Each row is a point. The points of each table are mixes of a few directions, plus a little noise. Count the directions of each table, and those that both share. Where both have some left over, give the other angles between the two spaces (their principal angles), to ten degrees, smallest first.

First (5 x 3):
[[ 24 -42 -25]
 [ 35  -7 -28]
 [  7  31  -1]
 [-21  67  27]
 [-45 -49  28]]
Second:
[[  4 -46 -33]
 [ -9  86  30]
 [  4  -6  25]
 [  1 -39 -49]
 [  3   5  27]]
Directions: first 2, second 2, shared 1; angles 60

First:
[[ -8   9 -23  -5]
 [  0   1 -27   4]
 [-70  69 -96 -52]
 [ 15 -14   7  14]
 [ 40 -38  55  29]
 [-11   8  52 -19]
 [ 12 -12  20   9]
 [ 24 -22  12  20]]
Second (6 x 4):
[[-52  48  73 -61]
 [ 32 -30 -46  38]
 [ 14 -13 -19  16]
 [ 30 -28 -42  36]
 [-19  18  27 -23]
 [ -5   5   6  -5]]
Directions: first 2, second 1, shared 1

First, 6 rows:
[[-51 -30 -33  17  20  63]
 [-15 -21  69   4  -4 -46]
 [ 11  26 -46  -4  18  55]
 [ 33  -1 -17  -6 -45 -68]
 [ 48  36 -28 -15 -13 -14]
 [-25 -10  55   5  24  10]]
Second (7 x 6):
[[-11 -30  18  -3 -40   1]
 [-23  22 -53  -4  23 -27]
 [-13  25 -36  16  71  15]
 [-29  -4 -25  12  30  12]
 [ -5  13 -14  16  55  23]
 [ 72 -10  88 -23 -84  -9]
 [  9 -15  23 -14 -54 -17]]
Directions: first 3, second 3, shared 1; angles 30, 60

First:
[[ 22  45  35  -2 -52  14 -17 -36  -1]
 [ 13 -38 -68  23  43  -6   5  78 -42]
 [-27  -8  16 -17  17  -8  12 -26  31]
 [ -7   2  49   3 -42   1  16  -6  13]
 [-34 -73 -20  62  10   9 -15  17 -16]
 [ -4  31  46 -50 -10 -15  34 -17  36]
 [-14  -3 -73  -5  77  10 -57 -60   4]
 [ 50  43  15 -14 -42  -3  22  49 -27]]
Second, 10 rows:
[[-20 -30 -13  29  14  21 -39 -51  27]
 [ 20   8  -2  36 -30  31 -46 -39  -2]
 [ 35  16 -13   5  -4  27 -30 -33  36]
 [-18  24  62 -54 -25 -49  83  65 -26]
 [  3 -73 -38  51  23  16   2  45  17]
 [ 26  -9 -17  35 -13  28 -31  -9   7]
 [ 21  18 -38   4  15  10 -33 -14 -17]
 [-54 -23  -3 -15  31 -42  37  41 -48]
 [ -3  49  29 -21 -23   1 -20 -57  -3]
 [ -8  26  34 -70  12 -44  80  54   7]]
Directions: first 4, second 5, shared 4

First (10 x 11):
[[ -39    5  113  -56  121  -49   -7  -20   50   16  -60]
 [   9   28  -32  -12   -6  -20    7   -7  -22    4   12]
 [   4  -20   -3   -3    5    1  -11   28   -1   -5  -14]
 [   6   24  -27    7  -25   -1   12  -20  -16    3   24]
 [  -7   13   13   -2    6   -4    7  -21    6    5    5]
 [   3   33  -18  -13    2  -21   10  -19  -15    7   12]
 [  -3   32   -4   -1   -5   -8   15  -34   -5    8   18]
 [  -2   31  -10   18  -29   10   20  -45   -4    6   34]
 [  18 -100  -19   46  -49   65  -35   92    7  -29  -20]
 [  10  -46  -14   17  -20   25  -18   48   -1  -14  -11]]
Second:
[[ 53  45 -18  25  14  34 -22  31 -15 -31  67]
 [ 18  16  -4  10   4  11  -9   8  -5  -9  15]
 [-84 -99 -15 -68 -11 -37  68  -5  12  21  52]
 [ 53  54  -3  34  10  28 -33  16 -11 -22  14]
 [-48 -34  27 -16 -16 -35  12 -38  17  35 -99]
 [-34 -31   8 -18  -8 -20  17 -16   9  18 -30]
 [-48 -44  12 -26 -12 -29  24 -23  13  25 -44]
 [ -5  -7  -3  -5   0  -1   6   2   0   0  11]
 [  8  11   3   8   1   3  -8  -1  -1  -1 -11]
 [ 30  37   8  26   3  12 -26  -1  -3  -6 -27]
 [ 58  53 -14  31  14  34 -28  27 -15 -30  51]]
Directions: first 3, second 2, shared 0; angles 60, 90

First, 8 rows:
[[ 35  -2 -62  -5  74  26  83 -73  24 -40  -2  36]
 [  7   4  -6   8   6 -14 -24  -1   8  17   9  -5]
 [-56 -11  73 -19 -82  19 -12  63 -41 -11 -23 -16]
 [-28 -12  31  18 -23 -13 -84  -6  10  33  11 -24]
 [ 26  14 -23 -17  11   6  72  25 -16 -23 -10  18]
 [ 43  14 -50   3  52 -11  34 -22  17  -1  10  16]
 [-12   7  29 -20 -44   5  29  63 -35 -11 -17  -3]
 [-17 -15   9  30   8 -16 -98 -49  33  37  23 -20]]
Second (8 x 12):
[[  1 -24 -38 -33  -5  -3  31 -17  14  24  22  34]
 [-35 -32  16  51  24  35  45 -56  42 -38 -14  76]
 [  4   1 -10 -35 -12  22 -11  16 -34 -11   6 -37]
 [ 34  33  -9  31  70  20 -79 -60  -5 -38  -6 -88]
 [ 31  30 -11  -2  30 -27  22 -19   9  -2 -16 -16]
 [-29  -3  36 -49 -73 -27 -24  45 -24  38  -4 -29]
 [ 32  14 -30  -2   9 -37 -29  22   4  42  26 -12]
 [-39 -19  46  39 -42  17  45  69  -5 -16 -13  72]]
Directions: first 3, second 6, shared 3

First (11 x 14):
[[ 56 -74  22 -32 -49   9 -59 -54  14  81  -6  13  33 -26]
 [-50  16  -8  32  30   8  -3  28 -10 -33  17   7 -14 -26]
 [ 19 -26   4 -37 -22  -1 -31   3  15 -41 -30   9  46  22]
 [  1  -9  -3 -13  15   8 -37   4  25 -43   1  12  26   0]
 [ -3   7 -16  35 -43  -2   2  -4  -2 -25   3  29   6  29]
 [-10  18  29 -29 -42  21  21  37 -48 -17  -5 -10  12   3]
 [ 26  18 -14  13  31  -8   6 -28  32  10  20  -1 -17  17]
 [  6 -57 -10 -49  51 -57  26 -10  19  51 -89 -54  -3  -7]
 [-10  45  -5  30   8  20   2  10   2 -42  46  18 -11  12]
 [-39  27  -3  12  36 -22  73  25 -38  35 -18 -43 -52 -15]
 [  4  33   8  37 -16  27   2 -12 -13  22  61  18 -23 -11]]
Second:
[[  53   11   27  -24  -51   19   11  -25  -17   46   24   -2    2   16]
 [ -61  -29  -43   59   48  -46   16    1   10   21  -40   -5  -34  -27]
 [  -6   42   -6    7   26    4   19   14    6  -38   20   -3  -12   19]
 [  13   -8   17   28 -121   41  -40   -8  -32  -11   34   60   36   11]
 [  29   -1   27  -61   13    0   20    1  -11   35  -14  -39    0   -5]
 [ -33   28    4   22   23   31  -25   26   -3  -47   46   18   -2  -24]
 [ -43  -48  -28   40   -6  -24  -24    2    7   -7  -38   21    8  -18]
 [  58   -3    8  -60   46   -8   -6  -27   42   14   -6  -28    9   16]
 [ -11    8   -6  -11   21  -18   28   15   -2  -12  -25  -20   -7   12]]
Directions: first 6, second 6, shared 6
